Each row is a point. Each copy is the shape, with its points in the same order, turned, moved and blurred by noise. Some copies are also mirrored. Which?

Shape (6 x 3):
[[ 0.10 -0.26 -0.06]
 [-0.38 -0.08  0.09]
 [ 0.46  0.27 -0.13]
 [-0.79  0.24 -0.05]
 [ 0.30  0.05  0.63]
 [-0.39 -0.36  0.07]]
Copy 1 (6 x 3):
[[ 0.09  0.17 -0.30]
 [ 0.14 -0.17  0.10]
 [-0.17  0.77 -0.09]
 [-0.18 -0.41  0.54]
 [ 0.58  0.46  0.05]
 [ 0.09 -0.27 -0.12]]
Copy 1 is: only turned
Copy 2 (6 x 3):
[[-0.18  0.12 -0.03]
 [ 0.11 -0.31 -0.06]
 [ 0.12  0.39  0.47]
 [ 0.57 -0.61 -0.20]
 [-0.34 -0.18  0.67]
 [-0.06 -0.24 -0.31]]
Copy 2 is: mirrored
Copy 3 (6 x 3):
[[ 0.16  0.28  0.04]
 [ 0.04 -0.18 -0.09]
 [-0.24  0.68 -0.18]
 [-0.24 -0.64 -0.14]
 [ 0.31  0.37 -0.72]
 [ 0.35 -0.20  0.04]]
Copy 3 is: mirrored

Shape (9 x 4):
[[-0.07 -0.13  0.15 -0.42]
 [ 0.16 -0.81  0.28  0.07]
 [ 0.37  0.14  0.47 -0.17]
 [-0.17 -0.16 -0.03  0.18]
 [-0.25  0.40 -0.67  0.39]
 [-0.30 -0.06 -0.42  0.39]
 [ 0.04  0.45  0.10 -0.36]
 [ 0.53 -0.16  0.16 -0.33]
 [-0.08 -0.50 -0.03  0.20]]
Copy 1 (9 x 4):
[[-0.30 -0.04 -0.20 -0.14]
 [-0.33 -0.49  0.43  0.16]
 [ 0.19  0.19  0.29 -0.33]
 [ 0.09 -0.11 -0.05  0.36]
 [ 0.68 -0.01 -0.57  0.65]
 [ 0.30 -0.11 -0.31  0.69]
 [ 0.20  0.35 -0.27 -0.27]
 [ 0.00 -0.28  0.11 -0.49]
 [-0.13 -0.34  0.14  0.42]]
Copy 1 is: only turned
Copy 2 (9 x 4):
[[-0.10  0.59 -0.23 -0.08]
 [-0.38  0.06 -0.48 -0.65]
 [ 0.26  0.21 -0.54  0.14]
 [-0.39  0.12  0.04 -0.03]
 [-0.20 -0.04  0.79  0.34]
 [-0.48 -0.06  0.43  0.05]
 [ 0.24  0.55 -0.09  0.39]
 [ 0.34  0.30 -0.37 -0.25]
 [-0.48 -0.01 -0.04 -0.34]]
Copy 2 is: mirrored
Copy 3 (9 x 4):
[[-0.36  0.13  0.27 -0.03]
 [ 0.45  0.49  0.47 -0.02]
 [-0.23  0.08  0.07  0.59]
 [-0.11  0.47 -0.19 -0.15]
 [-0.27  0.16 -0.90 -0.48]
 [-0.09  0.45 -0.57 -0.42]
 [-0.63 -0.09 -0.16  0.17]
 [ 0.04 -0.17  0.25  0.32]
 [ 0.15  0.47  0.00 -0.24]]
Copy 3 is: mirrored
Copy 4 (9 x 4):
[[ 0.00  0.11  0.16 -0.44]
 [ 0.66 -0.40  0.05 -0.28]
 [-0.16 -0.20  0.57 -0.04]
 [ 0.06 -0.06 -0.26 -0.02]
 [-0.30  0.52 -0.53  0.48]
 [ 0.04  0.21 -0.57  0.23]
 [-0.44  0.25  0.28 -0.14]
 [ 0.27  0.13  0.56 -0.16]
 [ 0.41 -0.11 -0.26 -0.09]]
Copy 4 is: only turned
